Each point is reached from the start by the listed moves, each made once or not at all, plus a little noise. Is the number of moves made odd or even? Then give how often each move was made.

Moves:
(1): [ 0.19  0.01  0.04  0.83 -0.07 -0.18]
(2): [-0.38  0.69  0.54 -0.63  0.10 -0.56]
(3): [ 0.13 -0.49  0.21  0.07  0.49 -0.18]
Start: [-0.15  0.03 -0.12 -0.19  0.15  0.09]
Points:
[-0.40  0.21  0.63 -0.77  0.75 -0.64] -> even (0, 1, 1)
[ 0.05  0.04 -0.08  0.63  0.06 -0.09] -> odd (1, 0, 0)
[-0.12  0.03 -0.13 -0.18  0.14  0.09] -> even (0, 0, 0)

Moves:
(1): [-0.37  0.79 -0.14  0.34 -0.35  0.54  0.12 -0.34  0.05 -0.49  0.10 -0.27]
(2): [-0.21  0.37 -0.43  0.08  0.37 -0.07  0.19 -0.15  0.21  0.13  0.30  0.11]
(3): [ 0.34 -0.10 -0.27  0.20  0.22  0.08  0.09 -0.26  0.33  0.02 -0.08  0.03]
(4): [ 0.01 -0.20 -0.09  0.01 -0.16 -0.17  0.10 -0.06  0.26 -0.01  0.07 -0.08]
(5): [-0.06 -0.08 -0.27  0.11  0.01 -0.03 -0.22  0.30 -0.07  0.14 -0.12 -0.10]
(6): [-0.09 -0.19  0.08 -0.04  0.23  0.35 -0.11  0.29 -0.20 -0.01  0.03  0.40]
(7): [-0.04 -0.23 -0.04 -0.23  0.08 -0.17  0.29 -0.18 -0.06 -0.44 -0.11 -0.02]
(8): [ 0.21  0.23  0.14 -0.24 -0.15  0.09  0.12  0.21  0.33 -0.28 -0.10 -0.27]
(9): [ 0.22  0.17 -0.15 -0.14 -0.54  0.23  0.15 -0.34  0.19  0.10  0.13 -0.72]
(10): [ 0.05  0.20 -0.04  0.09 -0.31 -0.22  0.21  0.18 -0.15  0.36  0.18 -0.21]
(11): [ 0.14 -0.03 -0.44 -0.03  0.11 -0.24 -0.29  0.17 -0.24  0.38  0.25  0.52]
Start: [-0.19 -0.25 -0.04 -0.36 -0.27 -0.03 -0.13  0.00  0.33  0.01 -0.34  0.21]
Points:
[ 0.30 -0.11 -0.12 -0.33 -0.30  0.29  0.21  0.43  0.65  0.09 -0.28  0.17] -> even (0, 0, 1, 0, 0, 1, 0, 1, 0, 1, 0)
[ 0.19  0.03 -0.70 -0.71 -0.10  0.51  0.62 -0.43  1.16 -0.49 -0.12 -0.28] -> even (0, 1, 1, 0, 0, 1, 1, 1, 1, 0, 0)
[ 0.32  0.38 -1.01 -0.35 -1.12  0.43  0.52 -0.33  0.83 -0.38  0.11 -0.38] -> odd (1, 0, 1, 1, 0, 1, 1, 1, 1, 1, 1)
[ 0.65 -0.29 -1.24 -0.57 -1.02 -0.52  0.36  0.03  0.93  0.30 -0.13 -0.63] -> even (0, 0, 1, 1, 1, 0, 1, 1, 1, 1, 1)
[-0.37  1.31 -0.58 -0.26 -1.02  0.91  0.53 -0.13  0.76 -0.20  0.31 -0.71] -> even (1, 1, 0, 0, 0, 1, 0, 1, 1, 1, 0)
